Rows are points. Any point is a mix of the corners, with weights that add up to 1. It lies inside the corners' shape when no weight is negative. Say inside or outside, and name the corners with a negative weight.

Corners:
(1): [  5 -25]
(2): [-56  -5]
(3): [45 22]
Points:
[ -3 -20] -> inside
[34 16] -> inside
[39 18] -> inside
[  0 -21] -> inside
[-48 -14] -> outside (3)
[31  9] -> inside

Corners:
(1): [  8 -18  16  30  22  -8]
(2): [13 24 22  4  6 -5]
(3): [-22  95  39   4  35 -51]
(4): [-15  -8  -1 -48  21 -26]
(5): [ 26 -26 -58  -2 -33 -26]
(6): [-25 -27  10  21  -2 -11]
(7): [ 23 -25 -35  24  26  42]
Points:
[  4  11   7  23  16 -11] -> outside (4)
[  0  24  -4  14   6 -30] -> outside (2, 4)
[ 13 -24 -25   3  -5   2] -> outside (1, 3)
[  3   6   8  16  15 -17] -> inside
[ 12   9 -32 -24  -6 -29] -> outside (1, 6)
[ -9  -9  -1   4   7 -12] -> inside

Corners:
(1): [-16 -15  37  -9   4  -6  -2 -58   9]
(2): [ 46  10  18  61  -5 -44  -4 -25  45]
(3): [ 14  44  16  -5 -21  -8 -15  -6  43]
(4): [ 21  25  54 -15  83 -38  -8  39 -16]
(5): [  2  29 -27 -37  43  32 -47 -20  -9]
(6): [ 35   1 -22  46 -27 -34  59   3 -23]
(7): [-17 -44  19  27 -26  -2  51 -69  70]
(8): [-13 -44  15  12   2  67  -7   8 -21]
(9): [-33   5   4  36  22  40  41 -39 -47]
(10): [-55  19 -78  -3 -40 -45 -14  62  -4]
Points:
[-14  -2  -2  16   3   6   9 -14  13] -> outside (1, 6)
[ -2  -1  25   1  11 -11  -1 -28   7] -> inside
[ -1 -26   0  29  -8  18  14 -16  -9] -> outside (3, 4)
[ 13  -1  18  16   5   8   3 -27  20] -> outside (10)
[ -7   1  10  29   6  -2  24 -18  -9] -> outside (5)
[ 11   5   0  17   5  -8  -2 -14   9] -> inside
[  9  -6  33  22   0  -7  23 -38  16] -> outside (5, 10)

Corners:
(1): [ -5  47   0  32  24   0  11  62   0  89  17  13 -16  95]
(2): [ 25  40  27   5  25  15  -5  16  10  57  16  25 -23 -16]
(3): [  3  -9  20   0  18  -3   6  -6  16  -4 -12 -11  -9 -21]
(4): [-30  23   8  -2   1   1  -2  -6 -22   8  22 -19  14  -7]
(5): [ -4  -5   4  61 -29   4  14   4 -20  24 -23 -10 -15  -8]
(6): [  0   1   1   5 -36  -3  20 -22   9   3 -17  -4 -13  -4]
(7): [-38   9 -44 -14  10 -14  18   9  22   1  24   7  49 -12]
(8): [-41  21  28 -21  10  -2  12 -17   4  -4  32 -33  82 -19]
(9): [ 18  -5   5  27  10  34 -13 -10   1  13 -27  38 -37 -23]
(10): [-15 -25  23  17  -7   1   8 -18 -86 -16  10  -4  19  -9]
(11): [ 46 -28  13  32  42   6 -47 -22  11 -20 -28  -2 -32 -17]
(12): [  1 -17 -57  -1  -1   2  26 -13 -33  10   9 -11 -18  -3]
(13): [ 25 -23  12 -32  22  25  -2 -10  24 -32  31 -16  -8 -22]
(14): [ -2  -1  24  26  -6   8 -14  -4  -4  41  14 -15 -21  19]
(15): [  3  12  14 -10 -18 -10   3  27  10  23 -26 -16  -7  -1]
Points:
[ 4  4  7  7 13 10 -1  4  3 15  7 -1 -7  5] -> inside
[-3  6  2 10 -7  0 10 -1  0 17 -1 -2 -5  7] -> inside
[-1  6  3 -1 14  9 -5  4 13 14  9 13  8 -2] -> outside (3, 4, 5, 12)
[-1  5 13 13 -2  3  1  2  3 16 -4 -2 -3 -1] -> outside (12)
